Rows are points. Examples show where two turns around zero, p and q, send a point. Write where each new point lands after one turn and then the other. Backwards means that the second turn is done in reverse. Each puzzle has new turns, and all numbers are rounded.

Turn p:
[-8.3  2.4 23.6] -> [24.0 -6.1 -4.5]
[18.7 -5.9 -8.6] -> [-18.5  -4.6  -9.7]
[7.9 9.4 1.5] -> [ -0.6   6.8 -10.3]
[-10.0  -2.0  -1.7] -> [3.5 0.3 9.7]
[  9.1   6.9 -13.5] -> [-13.8  10.3  -3.8]
[-17.4 -10.7  -1.4] -> [ 5.4 -6.6 18.6]
Turn q:
[-0.2  7.2  9.6] -> [-5.5 -4.6  9.6]
[ -3.4   3.4 -15.0] -> [-3.8 12.7 -8.4]
[-13.8  -2.6 -11.7] -> [ -7.9   3.8 -16.1]
[17.4 -8.0 17.2] -> [ 17.2 -12.0  14.9]
Where do these land?
p, then q: [10.5  2.8 22.2] -> [16.1 16.7 -8.6]
q, then p: [ -5.2  -7.7 -10.3] -> [-10.8   7.9   3.5]
q, then p: [-16.0   8.1  -0.3] -> [ 5.5  3.1 16.8]
p, then q: [ 10.8  -3.2 -11.7] -> [-12.0  -3.1 -10.5]

Turn p:
[ 12.2   3.3  15.2  12.2 -24.7  -2.2] -> [ -4.2  26.8  -5.3   3.6 -14.6 -12.9]
[-19.0   7.0  -1.8 -13.8  -6.7   9.4] -> [  3.7  -0.8 -18.8  -6.7   5.2  17.2]
[ 3.5  8.0 -3.2 14.4  5.3 -7.1] -> [ -5.8   1.9   4.3   9.6  10.1 -11.1]
[-14.8 -12.5  -9.3  -9.5   5.6  -1.0] -> [  3.6  -9.6   3.8 -16.5   8.2  11.2]
[12.6 -5.4 10.0 11.6 -9.7 13.9] -> [-12.1   4.8  -4.7  -0.4 -19.6 -11.5]
[  6.8   2.1   7.1   2.0  16.0 -10.2] -> [-1.7 -2.7 16.0 13.8  1.8  1.8]
[ -1.3  -2.5 -18.1 -17.0  14.3  -2.7] -> [ 16.6 -20.5   4.6  -3.4   9.0   5.3]
Turn q:
[ -4.9   0.5  -9.0   0.7 -31.5   9.1] -> [-16.7 -18.4  -0.6 -16.7  15.7  -6.2]
[ 8.6 15.4  1.6  4.2  7.5 -2.4] -> [  7.5   3.9  12.6  -5.6 -10.8   3.9]
[  1.9  13.2  -1.8 -13.9   6.9  -3.3] -> [10.0  5.7 -0.8 -9.1 -2.2 14.6]
[ -3.2  10.7  10.6  -3.8   2.1 -10.2] -> [ 9.7 13.5  4.9 -6.6  4.1 -0.2]
[-10.0   8.4  -1.3   1.1  10.7  -1.1] -> [6.9 3.9 8.7 6.2 4.6 9.6]
[  5.8 -10.9  -4.3   4.6   9.7 -10.1] -> [ -7.8   9.7  -3.4  10.7 -10.4   0.4]
[  1.7 -37.3   4.3   7.1  -5.3  18.0] -> [ -9.4 -18.1 -21.4  21.3  -0.8 -22.0]
Where do these land?
q, then p backwards: [-11.5   5.6  18.0  11.7 -14.8  -0.6] -> [  4.2  -3.7 -18.0  14.0   0.9 -17.1]
p, then q: [-10.3   5.2 -13.5  -7.1  15.5 -10.1] -> [  9.9  -1.0  -6.8  18.0 -15.3  -1.9]
q, then p: [ -4.1 -13.2   4.7 -19.6   2.1  19.4] -> [  5.7 -18.1   8.1 -11.6   1.1 -20.4]
p, then q: [12.2 -8.1 -3.6 -0.2 14.1 -4.0] -> [  1.3   8.0  -6.6   3.1  -0.1 -18.0]
p, then q: [ 13.8  17.7   0.7   2.1 -13.2 -10.2] -> [ -7.6   8.1  20.6  -8.3 -13.0   1.0]
p, then q: [-11.5 -13.4 -11.2   7.1   3.1  -9.8] -> [ 17.3  10.2 -11.7   4.3   0.7   5.8]
p, then q backwards: [11.5  6.2  4.8  5.9 -6.7 15.4] -> [ 13.7 -17.6   1.2   2.1   2.6  -0.3]
